Each row is a point. To make a cloud, some directions were put in groups of two or more. Within a group, all points are equally far from the middle, so they leave a hole (a ring in 2 directions, a hollow ball in 3). The other directions are filled evenly. Then the cloud was stretched, turned, moved and blurred a little. Count the holes, and give their numbers of directions, smallest first.
In the rows, zero is written as 128.

Cloud:
[[127  76 102]
 [158 118 154]
 [113  61 166]
 [152 142 172]
 [113 159 149]
 [148 227 145]
 [170 216  87]
 [ 71  70 151]
 [130  88 139]
 [117  86 113]
 [ 87  74 172]
 [120 158  99]
 [ 87 184  59]
 [106 165  97]
 [107 155 140]
 [139 137 132]
 [ 60 173 112]
 [ 93 160 116]
 [124 147 111]
 [ 64 119 123]
 [175 147 166]]
Holes: 0

Cloud:
[[113 150 118]
 [132  53 168]
 [153 157 103]
 [213 167 118]
 [154  68  99]
 [ 95 132  56]
 [159 108 175]
 [169  87 100]
 [123 103 145]
 [112 119  55]
 [129  46 147]
 [ 97 133  82]
 [ 98 118 139]
 [144 124 141]
 [101  72 141]
 [151 153  79]
 [212 163 105]
 [143 195  99]
 [164 118  87]
 [110  80 108]]
Holes: 0

Cloud, 29 rows:
[[166 122 162 107]
 [144 115 157  80]
 [158 174  68 173]
 [182 145  67 132]
 [105 141  86 197]
 [ 58 103 170 145]
 [136 167 128 173]
 [ 87  72 176 106]
 [125 164 134 171]
 [ 59  83 166 113]
 [157  74 160 146]
 [178 160 137 141]
 [ 84  69  94 148]
 [136  63 103 153]
 [ 72 121 161 166]
 [155 186 109  76]
 [ 80 178  84 119]
 [151  68 158 151]
 [ 56  87 172 129]
 [ 94  77 101 115]
 [ 66 153  80 134]
 [142 126 111  73]
 [163 172  76 175]
 [189 116 112 154]
 [128 103 151  76]
 [ 89 171 142 131]
 [167 173 143 129]
 [160 124  78 102]
 [183 104 107 153]]
Holes: 2 (2, 2)

Cloud:
[[215 156 145 167  79 131]
 [ 75 131 187 107 119 104]
 [165 122  60  87 153  95]
 [143 215 100 150 113  76]
 [132 106 171 178  82 118]
 [185  55 151 126 102 112]
 [ 80 115  84 126 106 114]
 [170 108 119 175 150 156]
 [149 121 113 165 153 175]
 [ 85 129 129  50 164 116]
 [116  77 110  77 151 184]
 [167 101 178  95 148 165]
 [219 138 147 158 122 131]
 [121 172 159 160  88  69]
 [ 72 110  93 106 152  98]
 [ 94 103 189 128 145 104]
 [142 158 179  79 160 142]
 [176  63 127 167 142 124]
 [178 160  55 103 142 107]
 [156 154 186 107  66 130]
 [144 106  79  72 138  72]
 [147 197 189 104 102 157]
 [ 80 131 131  52 121 102]
 [173 165 172 117  88 184]
 [138 160 145 125 113 215]
 [151 150 131 109 124 215]
 [107 114 156 133 154  69]
 [135 132 108  80  93  56]
 [127  90 176 170  97 109]
 [ 95 119 167 124 165  89]
 [130 111 128 143 161 192]
 [167 114 166 115  59 147]
 [101 207 177 139 104 120]
 [209 177 157 158  96 108]
 [128  89  87 145 163 149]
 [193  81  75 127 140 132]
 [112 204 153 131 160 121]
 [171 141 114 189  74 140]
 [ 76 135 119  53 113 109]
 [ 71 121 120  52 142 113]
 [140 205 184  97 117 153]
 [162 101 154  96 127  64]
 [ 75 143 121  56 107 108]
 [ 99 111 187 124 164 113]
 [163 104 171  85 143 102]
 [169 109  72 134  62 110]
 [118 208 148 140 154 113]
 [127 101  67 120 121  56]
 [100 105 104  79  87 163]
 [191 134  99 172  62 130]
 [ 75 183  96 115  98 127]
 [137  94  86 150 162 149]
 [119 217 101 146 115  91]
 [202 113 111 115 130 172]]
Holes: 3 (2, 2, 2)
